Every row gives one point. Examples show where two turns around zero, p and q, send a point. Where does a point land after both, in the order given? Backwards means that the second turn is done in reverse. Each puzzle has new turns, and all numbers are rounded.

Turn p:
[-20,   9, -33] => [ 18,  -6, -35]
[  5, -20,  22] => [-1, -6, 30]
[ 13,  13, -21] => [  3,  21, -18]
[ 2, -2, 32] => [-20,  -9,  23]
Turn q:
[19, -3, 20] => [ -1, -21,  18]
[-18, -16,  16] => [-25,   9,  10]
[ 22, -11, -17] => [  3, -23, -19]
[-23,  30, -18] => [23, 34, -9]
Where do these land?
q, then p backwards: [ 11,  19, -12] => [ -6, -14, -20]
p, then q: [ 6, 23, 11] => [-3, 26, -4]
p, then q: [ 11, -48,   8] => [ -1, -30,  40]
p, then q: [-14, -10,   1] => [-11, -13,  -2]
p, then q: [11,  3, 23] => [-9, 17, 17]
p, then q backwards: [-25,  13, -30] => [ 15,  -3, -38]

Turn p:
[-10,  -9,  18, -12] => [ -5, -16,  15, -12]
[-5, 15,  2, 11] => [-8, 15, -4, -8]
[-6, -6, 16, 18] => [-25,  -2,   1,   0]
[20, 11,  6,  4] => [ 0, 17, 12, 12]
[  0, -11, -43, -21] => [ 39, -15, -25,   8]
Turn q:
[ -9,  21,  -8, -48] => [ 25, -21, -34, -25]
[ -2, -10,   8,  22] => [-16,   6,  17,   7]
[-13,  -3,   0,  14] => [-16,   8,   5,  -5]
[ 1, -4, 14,  0] => [ -4, -11,   8,   2]
[25,  6, -6, 22] => [14, 20, 19, 15]
[ -1, -11,  -7, -11] => [ -2,  -4, -15,   7]
Where do these land?
p, then q backwards: [ 22,   2,   3, -16] => [24,  6,  6, 10]
q, then p: [21,  1,  7, -6] => [-11,   2,   5,  19]
p, then q: [-43,  11,   3,  16] => [  2,  -8, -44, -16]
q, then p backwards: [ -9,   3,  -7, -12] => [-13,   1, -10,   3]
p, then q: [ 10,  -1, -15,  31] => [ -5,  32,  -1, -15]
q, then p backwards: [ -1, -15,   8, -13] => [ -3, -20,  -3,   5]

Turn p:
[  8, -13,   3,  -7,  -5,  -1] => [  8,  -8,   4,   0, -10,  -9]
[ 12, -15,   6, -24,   8,  -2] => [ 19,  -4,  19, -11, -12,  -8]
[-6, 19,  2,  5,  8, -7] => [-7, 19,  0,  2,  8,  8]
[ 23, -14, -48,   6, -17, -21] => [ 15,  -1, -38, -13,   8, -44]
[ -9,  -4,  25,  12,   0, -19] => [-12,   8,  17,  26,  -2,  -7]
[-16,   0, -27,   9, -10,  -5] => [-17,  -4, -18, -10,  17, -13]
[  0,  22,  15, -22,  -8,  34] => [ -4,  -4,   1, -17, -26,  38]
[ 4,  1, 10, 35, 11, 35] => [  9, -19, -13,  26,  14,  35]
[-17,   4,  14, -14,  13, -13] => [-10,  12,  27,  -4,   3,   1]
Turn q:
[ 25,  12,  14,  20, -31,   7] => [ 17, -16,  38, -18,   9,   5]
[ 11,  -6,   9, -13,   8, -11] => [-14,  -5,  -9, -16,  -2,  -6]
[-31,   9,  19,   8,   2,   0] => [ -6, -12,  -6,  22,  13,  25]
[ -3, -29,   2, -12,   2,  10] => [ -7, -12,  -7,   9, -24, -13]
[ 13,  27,   7,  -3,  -4, -11] => [  5,   3,   1, -24,  17,  13]
[ 12, -22,  18,  -1,  12,   5] => [-13, -23,  -3,  -2,  -3, -21]
[-15,   3, -37, -15,   0, -29] => [-12,  46, -10,   0, -14,  11]
[-7, -6, 13, -5,  9, 28] => [ 12, -24, -14,  13,  -3,  -6]
[ -5,  11, -46,  22,   3,   1] => [18, 43, 10, 18,  7, -9]
Where do these land?
p, then q: [10,  7, -8, 19, 23, 12] => [ 15,   2,  -8,  -1,  13, -28]
p, then q: [-15,  -1, -16,   2,  -1,   5] => [ -7,   5, -17,   9,  -7,  -3]
q, then p: [  1, -17,  20,  23,  17, -14] => [-16,  -3,  25,  12,  25,  -6]
q, then p: [ 28,  -2,   0, -23,  -7, -27] => [-17,   5,  17, -33, -19,  -2]
p, then q backwards: [-11,  10,  -5, -25,  22,  23] => [ 13,  25,  14,  -4, -26, -14]
p, then q: [-12,   6,  17,  12, -44, -21] => [-7, 20, 24, 27,  0, 35]
p, then q backwards: [ -1,  -3,  -8,  -8, -10,  22] => [  3,   1,  18, -18,  -5,   3]

Turn p:
[ 22,   7, -13, -15,  -5,  -5, -23, -16] => [ 25, -19, -12,  12, -11,  -5, -10, -14]
[  3, -18,  20,  24,   0,  23, -15, -10] => [-21,  -5, -10,  18,   6,  35,   2,  -4]
[-11, -12, -10, -24,  -3, -16, -16,  19] => [  1,  -9, -10, -19, -32, -14,   5,   7]
[  5, -13,  -2,  31, -18,  -7,  36,  14] => [-18,  23,  -3,  19,  22, -15,   6,  33]
[  5,  18, -24, -33,   4,  12,  -3,   8] => [ 25, -26,   3, -23,   4, -17,   7,  -7]
[-13, -15,   5,  31,  17,  -2,  -7, -17] => [-18,  14,  -5,   3,   2,  27, -26,   3]
[  2,   5,   0, -18,  -6,  13,  44, -17] => [ -8,   7,   6,  -3,  34, -30,   7, -22]
[ 18,   9,   9, -19,   9, -11,   9,  10] => [  4,  -9,  25,   6,  -9, -20,   3,  -4]
[ -9,  26, -14, -25,  20,   2,  -7,  17] => [ 23, -15,  20, -33,  -7,  -5,   2,  -1]
[-22,  -7,  28,  48, -16,  -9, -19,  -7] => [-12,  39, -13,  20, -12,  43,   2,  11]
Turn q:
[ 5, 12, 25, 14,  1, 21,  3, 18] => [-2,  3, 17, 28,  4, 19, 11, 13]
[  8,   3,   9, -11,  24,  12,  17, -17] => [ -9, -18,   2,  16,  13, -25,  12,   1]
[-21,   8,  -4,   0, -19,  21, -10,  29] => [ 21,  25,  13,   1,   6,  27,  11, -12]
[ 27, -16, -26, -22,  15,  -7,  24, -12] => [  1,  -2, -12, -15,  17, -47,  -6,  16]
[ -3, -17,  26,  -3, -21,  14,  13, -10] => [ -3, -12,  -8,  -5,   0,  13,  35,  15]
[-14,   6, -25,  16, -23,  17, -14,  -6] => [ 34,  11, -17,   4, -15,  12,   1, -14]
[ -7,  28, -26, -16,   1,  -2,   3,  -7] => [  9,  18,   4,   2, -10, -26,  -1, -25]
[ 15, -25,  30,   9, -26, -30, -33, -11] => [-11, -29,   2, -32, -32,  30, -10,  24]
[-14,   2,   8,   5,  28, -14, -25,  19] => [-14,  -7,  19,   2,  12,  19, -29, -19]
[  4,  -1, -18,   9,  19, -31,  23,  -3] => [-25,  12, -21,   0,   5, -22, -24,   1]
Where do these land?
p, then q: [ -5,  21,  18, -17, -34, -23, -14,   4] => [ -5,  21, -13,   8, -33, -19,  13,  25]
p, then q: [ -2, -23, -10, -18,  -4,  14,   1,  -8] => [  2,  -3, -19, -20,   9,  -9,  -5, -16]
p, then q backwards: [-18, -17,   7,  13,  10,   8,  -9,  -5] => [-13,  -9,  12,  13,  -5, -21,  -1,   9]
p, then q: [ 20, -21,   3,  11,  21,  13,  -3,  22] => [-1, -1, -5, -7, 28, 35,  4,  0]
q, then p: [ 19, -20, -18,  16,   9,  33, -10,  32] => [  4, -39,  31,  16,  -3,  21,  -7,  20]
q, then p: [  3, -10,  15,  15,   4,  18,  30,   8] => [ -7,   3,  17, -16,  18,   6,  -7,  29]
q, then p: [-19,  38,  -4, -26, -17,  -4,  -7, -18] => [  7,  32, -10,  24,   8, -20,   5, -30]
q, then p: [-19,  19,  -1, -27,   8, -31,   7, -10] => [  5,  33, -10, -12, -12,  -9,  -7, -32]
p, then q: [-18,  29, -11,   2, -28, -44,   6, -10] => [ -2,  23,  24,  10, -44, -25, -16,  12]
q, then p: [ 26, -23,  -3,   3,   8,  17,  -3, -11] => [-15, -21,   3,   6, -15,  -9,  -7,  25]
q, then p: [13,  6,  6, 29, 22,  0,  3, -5] => [ -3,   4, -14,   0,  -6,  25,  -6,  26]

Turn p:
[ -1, -17,  -4,  -6, -23,  -6,  17,  21,  15] => [ -3,   4, -11, -17, -23,  -2, -28, -10,   6]
[ -6,  -8,   2,   3,  -2, -15, -25,  10, -11] => [ -1,   3,  -8,  -7,  24,  10, -11,  15,   7]
[-14, -17,  21,  15, -13,   7,   0,  12,  13] => [  9,  -8, -18, -20,   6,   6, -12, -22, -10]
[  3,  14,   2,   0,  12,  -2,   7,  12, -17] => [-3, -4, 19, 16,  8,  3, -8, -3,  5]
[ 11,   3,   2,   5, -23,  -2, -19,   3,   0] => [ -8,  -4,  -5, -14,   9, -10, -11,  16, -14]
[ 16,  20,  -1, -11,  20,  15,   1,   0,  21] => [  8,  19,  29,  -1,  -9,  -7,  15,  -5, -14]
[-18,  -1,  -7,   5, -12,   1,  -2, -19,  -7] => [ -6, -13, -18,  -1,   4, -10,  14,   2,  11]
[  7,   9,   3,   5,  15, -14,  12,  11,  10] => [ 22,   3,  15,   8,  -6,   1, -11,  -2,   2]
[ -9, -15,  -8,   6,  15,  25,   0,  -2, -13] => [-13,  12, -13,  16,  11,   6,  13, -20,  -1]
[  1,   4, -16,  -3,  -1,  -4,  -4, -32,   5] => [  2,   0,  -9,   4, -10, -12,  25,  19,   4]
[ 26,  13,  12,  -6,   4, -11,  14, -12, -21] => [ -5, -20,  19,  22, -12,  11,  -1,  18, -11]
[-15,  -4,  -5, -13,   8,   5,  -1,  -3,   5] => [-2,  9,  0, -7, -2,  5, 13, -7, 14]
Turn q:
[ 9,  5,  9,  2,  4,  4,  5, 22,  5] => [-13,  -6,   6,  -6,  15, -12,   5,   8,  -3]
[  1,  -7,  12,  10,  13,   2,   0,   0, -14] => [ -6, -11,  18,   3,  -4,  -1,  -1, -12,   0]
[ -1,  -1,  -6,  -8,  -4, -12, -32,  -5,   8] => [-14,  20, -12,  -5, -17,   6,  -9,   2,  15]
[ -9, -20,   0,   6, -21,  -5,   0,  -4,   3] => [ 12,  13,  -1,  11, -12, -10,  16,  -3,   8]
[ 10,  -7, -21, -12,  12, -12,   8,  -4,   1] => [ 15,   7,   5, -23,  -7,   3, -11,   7,  -9]
[ 11,   5,   7,   9,  10, -13,  -5,  -4,   6] => [ -5, -10,   2, -13,  -2,  -2,  -6,  -1,  17]
[  5,   4, -30,  10, -19,  32,   5,  -6,  -5] => [ 11, -11, -27,  15, -14, -11,   0,   6, -31]
[ -2,   5,   5,   7,  -1, -17,  -3,  -4,  -3] => [ 3,  0,  3,  2,  0, -2, -9, -2, 18]
[-5,  5, -4,  2,  7, 10,  5, -4, 14] => [  1,  -5, -13,  -8,   8,   3,   5,  -9,  -6]
[ -3,   4,  12,   5,  -7, -18,   0,  -5,  -9] => [ 5, -1,  9, 10,  1,  0, -6,  1, 21]
[-28,  -1,   5,   8,   6, -18,   7,  21,  -6] => [  4,  17,  15,   7,  23, -14,  -8, -17,   8]
[ 10,   7,  12, -38,  -1,  48,   9,  -6,  -1] => [-15, -13,  -5,   8,   7,  38,  24,  19, -36]
Where do these land?
q, then p backwards: [-14,   5,  13,  14,  -9,   6,  -7,  16,   8] => [-12,   4, -18,   8,   2,  16,  -3,  -3, -15]
p, then q: [ 17,  -4,  -6,  11, -10,  -3,  -2,   7,  -3] => [-10,   8,   2,   7,  -6,  -9, -17,  -2,   3]
p, then q: [-14, -19,   3,   9,   8,  -5,  -8,  -3,  -1] => [  2,  -8, -12, -15,  -4,   0,  -6,   0, -19]
p, then q: [ -3,  -5,  -2, -20,  36,   6,  16,   3,  17] => [  5, -33, -19,  12,   9,  11,  15,  13,   7]
q, then p backwards: [ -4,  16,  14,  18, -16,  -8, -24, -12,   4] => [-19, -12, -22,  -1,  -4,  -9,  19,  -2, -20]
p, then q: [ 16,  16,   2,  -9,  -8,  11, -14,  -5,  -4] => [-1,  8, 23, 12, 16,  2, -3, -5,  2]
p, then q: [ 4,  1, -7, 22, -1, -5, 18, -1, -7] => [  3,  -2,  -2,  -2, -20, -19,  -5,  -6,  11]
q, then p: [-13, -15, -10, -20,  -4, -16,   3, -13,  10] => [-10,  -1,  26,   0, -11, -17,   4,   2, -16]
q, then p backwards: [ -6,   2,  -6,   6,   5,  18,  12, -10,  10] => [ -6,  -8,  16,  15,  -2,  10,   1, -10,   4]
p, then q: [ -3,   4, -13, -17,   1, -17, -18,   4, -23] => [-20,  10,  -6, -11,  26,  -9,   8, -14,  -2]
q, then p: [ 18,  -2,  12, -15,  -2,  12,  25,  13, -11] => [ -3,  -5,   6,  12,   5,  28, -19, -20,  -4]

Turn p:
[ 17, -16, -18,  19,  -4, -21,  -2,   6,   3,  29,  12] => [  7, -18, -17, -15,  -7, -12,  16, -11,  16,  27, -15]
[ -7,  13,  11,   2,  -1, -16, -10,  24,   2,  14,   7] => [  7,  26, -19,  -2,  -5,  -2,  -7,  -8,   1,  17,  -4]
[  4, -20,  13, -13,  -9, -27, -18,  -9,  -6,  -2,  -5] => [  4,   7,   8, -25, -17,   1,  -9,   7,  29,  -3,   3]
[ 19,   3, -15, -24, -20,  26, -15,  -2,  37,   1, -10] => [ 21,  -3,  33,  -7,  33,   6,   5, -34,  -1,  -2,  10]
[-21,  -1, -33,   3,  -2,   7,  12,   7, -27,  -7,  12] => [  5, -22, -13,  -1, -16,  13,  -2,   7, -33,  -8, -21]
[ -7,  -1,  -6,  -3,  34,  -6, -15,   7,  -3,  -2,  -3] => [ -5,  -8, -20,   4, -10,   9, -18,  -6,   1,   3,  23]
[ 1, -9, 39,  5,  6, 48, 14, -9,  9, -9, -7] => [-11,   3,  31,  48,  19, -14, -12,  11,   7, -12,   1]
[ -4,  19, -11,  12, -16, -14,   1,   4,  15, -16,  13] => [ -9,  14, -14, -16,   8,  -2,  14, -17, -11, -15, -13]
[-25,  -9,  11,   4,  12,  -6,   1,  -4,   6,   0, -38] => [  2,   6,   8,   8, -26, -24,  -5,   3,  -5,  -9,  31]
[ 11,  19,  10,  23, -10,  12,  18,   4, -10, -22, -10] => [-28,  14,  12,  19,  -2,   6,  23,   4, -13,  -6, -10]
[ -3,   9,   0,  -8,  -5,   2,   2, -25, -25,   2,  14] => [ -8,  -6,   4, -15,   9,   7,  -9,  30,  -9,   1, -10]
[ 14,  -8,  -1, -21,  15,  -5,  11,  -3,  -1,  12,  15] => [ 16, -12, -12,   1,  13,  12,   1,  15,  17,   6,   5]
Turn q:
[  1,   0,  11,  15, -36,   2,  -6, -19, -23,   0,   1] => [ -2, -12,  15,   0,   7, -16, -29,   6,  10,   8,  30]
[ 20,   7,  12,  -9, -12,  -4,  -4,  19,   6,  -3,   4] => [ 13,  10, -11,  -1, -24, -14,  -8,   3,  -5,  -2,   1]
[ 14,  27,  14,  12, -28, -17,  -3, -14, -11,  36,   2] => [-21,  -8,  16,  -1, -11, -42, -12,  22,   8, -19,  15]
[-26,   7,  30,  -1,   4,  -3, -22,   9,  12,  -5,   9] => [ 15,  13,  -8, -33,  16,  -2,   0,   9, -19, -14,   8]
[ -1, -19, -31,   2,  19,  28,  13,   3,  25,  -5,  -8] => [-10,  17,   0,  21,  -1,  37,  26, -12,  -2,  17,  -5]
[ -1,  -7,  -9,   9,  25,  11,  -3,  -6, -10,  -1,   1] => [ -6,  -5,   3,  -9,   7,  20,   8,   2,  16,   9, -11]
[ -6, -14, -13, -13,   8,  -1,  27, -12,  14, -11,   0] => [ -3, -10,  -3,  15,   5,   8,  19, -28, -11,   8,  -4]
[ -4,   6,   7,  28, -26, -37,  11,   7,  -2,  -7,  -1] => [ 20,   9,  24,   9,  13, -39, -10, -10,   6, -10,   2]
[ -8,  14,  -2, -26,   7,   5, -14,  18,   2,  -9, -22] => [ -1,  11, -21,   0,   0,  12, -18,   8, -22,  -4, -22]
[  0, -15, -31,   4,  20,  -3,  -2, -18,  14, -16,  17] => [ -3,  -2,   6,   2,   2,  30,  16, -33,  16, -10,  -1]
[ 26,   9,  26,   6,  -3,  -7,  -1,  -8, -11,  15, -14] => [ -8, -10,  17, -14, -21, -24, -10,  16,  -2,   9,  -6]
[ -4,  -1, -22,  -1,  17,  25,  22,  -6, -12,  -5,  16] => [-15,  -7, -20,   9,  11,  15,  16, -11,  23,  19,   0]
[-12, -15,   8, -24,   5,   1, -17,  27,  -5,  11,  -6] => [ 22,  -5, -16,   2,  -1,  15,   0,  28, -18,  -8,  -8]
Where do these land?
p, then q: [ -4,  13,  -2, -14, -13,   5,  -5, -17,  22, -13,   8] => [ -1,  -9, -15, -24,  -1,   8,  -3, -15,  -2,   4, -20]
q, then p: [ 21,  -6,  28,   2,  14, -15,  14,  18,   0,  -8,  16] => [ 19,   2,  10, -19,   3,   7,  35,   8,  17,   5,   5]
q, then p: [ -5,  18, -23,   0,  -2,  14,  -3,   8,  -1, -11,   0] => [-11,  -4,  -5,  -4,   9,  -7,  -6, -15, -24,   1,  10]
p, then q: [ 30,  -4,  -1,  10,   4, -18,  21,  19,  -8,  -4,  10] => [-18,  17,   5,  30,   6,  -1,  20,  -6,  -7,  17,   4]
q, then p: [-15, -16, -18, -34,   4,  -3,  16,   9,  -4,  35,  -9] => [ -9, -23,  -3,  29, -38,  -5,  15,  -7,  -9,  -4, -18]
q, then p backwards: [ -2,   8,   0,  21,   2,  28, -11, -25,  -5,   6,   6] => [ 24,  12,  11,  -2,  10, -10, -21, -22,  -6,  -5,  -9]
p, then q: [-23, -16, -20, -26,  21,   7,  -3,  22,   9,  26, -16] => [  5, -14,  14,   0, -40,   4,  -7,   2,  35,  -6,  22]
p, then q: [ -4,  11,  21,  -6, -12,  10, -12, -27, -12, -27, -10] => [ 16,  12, -24, -30,  19,  -5, -12,   6, -16,   1,  -1]
p, then q backwards: [ 23,  -1,  24,  16,  -6, -17,  18,  28,   4,  11,  -8] => [ 18,  -1, -17,  20,  10,  15,  28,  26,  11,   3,  11]
p, then q: [ -9,   6,  -2,  20, -19,   5, -26,  -7, -14,  -2,  21] => [ -7, -11,   4,  -2,  15,  13, -22,  17, -26, -10, -13]
q, then p: [-19,   9,   7,  16,  -2,  -6,   4, -20,   1, -18,   1] => [ -4,  -3, -12,  -6,  10,   0, -18,  18,  10,  -4,  21]
q, then p: [  1, -37, -12, -14,   7,   0,  10,  14,  13,   9, -18] => [-14,  -8,  18,  28, -10,  -5,  19,   9,  -3,  18, -18]
p, then q backwards: [  4,  15,  -3,   8,   2,  -9, -24, -22,  -3,  -3,  -2] => [ -3,  18,  14,   6,   4,  15,  -8, -25,   0,  -2,  -1]
